Rows are points. Each copy is the shape, with its points in the same order, turned, moved and blurred by noise. Some copies are also mirrored. Which?
(in the rows, 128 means zero)

Shape (6 x 2)
[[158 124]
 [ 59 155]
 [144 146]
 [ 67 147]
 [175 181]
 [142 107]]
Copy 1 (6 x 2)
[[146  96]
 [ 48 122]
 [128  88]
 [ 63 124]
 [141  40]
 [148 123]]
Copy 1 is: mirrored
Copy 2 (6 x 2)
[[136 101]
 [138 205]
 [153 120]
 [132 194]
 [195  98]
 [115 111]]
Copy 2 is: only turned

Shape (7 x 3)
[[106  50 122]
 [118  81 131]
 [140 164  88]
 [109 168 122]
 [ 94  89 165]
 [148 200 174]
 [ 79  98 183]]
Copy 1 (7 x 3)
[[118 165  53]
 [124 140  80]
 [ 98 119 175]
 [145 128 165]
 [167 142  76]
 [168  56 170]
 [193 140  79]]
Copy 1 is: mirrored
Copy 2 (7 x 3)
[[178  82 104]
 [151 100 111]
 [ 93 158  61]
 [113 180  96]
 [165 123 146]
 [ 61 187 141]
 [171 140 162]]
Copy 2 is: mirrored
Copy 3 (7 x 3)
[[ 63 191 150]
 [ 86 172 154]
 [111  80 123]
 [143 118 109]
 [116 197 145]
 [202 103 155]
 [139 209 139]]
Copy 3 is: only turned

Shape (9 x 3)
[[ 99 174  81]
 [ 81 152 140]
 [140  62 165]
 [143 110  70]
 [102 153  73]
 [ 67  88 157]
 [169 198 164]
 [155 166  88]
 [156 121 111]]
Copy 1 (9 x 3)
[[ 81 122 195]
 [ 65 130 130]
 [147  70  75]
 [132  71 183]
 [ 83 105 190]
 [ 71  79  83]
 [144 197 139]
 [134 126 191]
 [147 102 152]]
Copy 1 is: mirrored
Copy 2 (9 x 3)
[[145 185 120]
 [162 125  97]
 [122  49 162]
 [111 151 183]
 [149 175 138]
 [190  76 134]
 [ 73 124  62]
 [ 88 166 130]
 [ 97 125 150]]
Copy 2 is: only turned
Copy 3 (9 x 3)
[[100  73 118]
 [ 61 125 118]
 [122 212 146]
 [160 113 150]
 [114  80 140]
 [ 59 173 168]
 [119 138  30]
 [150  95  98]
 [144 140 119]]
Copy 3 is: only turned

Shape (9 x 4)
[[102  54 113 160]
 [157  93  82 145]
 [167 125 119  75]
 [122 180 145 149]
 [122 116  77 117]
 [117 180 112 133]
 [ 96  93 149 144]
 [126 112 132 184]
 [ 93 241 209 100]]
Copy 1 (9 x 4)
[[166  99 144 202]
 [117  92  97 203]
 [104  89  63 119]
 [ 93 178 121 124]
 [148 120  76 165]
 [119 169  93 133]
 [146 100 155 152]
 [118 137 149 189]
 [ 91 196 140  39]]
Copy 1 is: mirrored
Copy 2 (9 x 4)
[[ 73 143  58 112]
 [119 192  92 106]
 [169 169 118 167]
 [115 124 180 118]
 [100 190 116 146]
 [107 153 180 136]
 [ 90 112  95 129]
 [ 97 131 114  82]
 [133  60 240 176]]
Copy 2 is: mirrored
Copy 3 (9 x 4)
[[173  68 121  73]
 [160  60 109 144]
 [ 98  84 161 167]
 [154 171 142 152]
 [170  70 155 151]
 [173 145 158 168]
 [149 112 144  81]
 [169 120 100 106]
 [117 242 204 156]]
Copy 3 is: only turned

Shape (9 x 6)
[[169 121 185 145 143 116]
 [150 107  33  69 156 204]
 [119 145 155 140 165 135]
 [120 199 123 207  63 123]
 [117 135 113 180  93 141]
 [ 73 139 116 102  73 152]
 [166 112 137 122 166  75]
 [ 51 158 115 138  87 130]
 [ 70  82  49 116 107 160]]
Copy 1 (9 x 6)
[[207 155 118 144 151 110]
 [ 62 197 198 104 190  87]
 [159 169 132 151 116 138]
 [119  94  52 160  66  85]
 [119 129 102 125  98  90]
 [ 84 127  86  82 128 160]
 [190 126 173 152 157 131]
 [ 89 121  90  97  86 161]
 [ 75 139 160  44 116 123]]
Copy 1 is: mirrored
Copy 2 (9 x 6)
[[116 161 109  83 122  73]
 [102  94  33 184 109 204]
 [153 144 104 100 158 113]
 [134  71 214 122 161  97]
 [121  74 151  98 145 127]
 [106 123 160 108 160 202]
 [156 155  96  89  77 105]
 [148 107 175  95 173 187]
 [123  67  97  97 129 231]]
Copy 2 is: mirrored
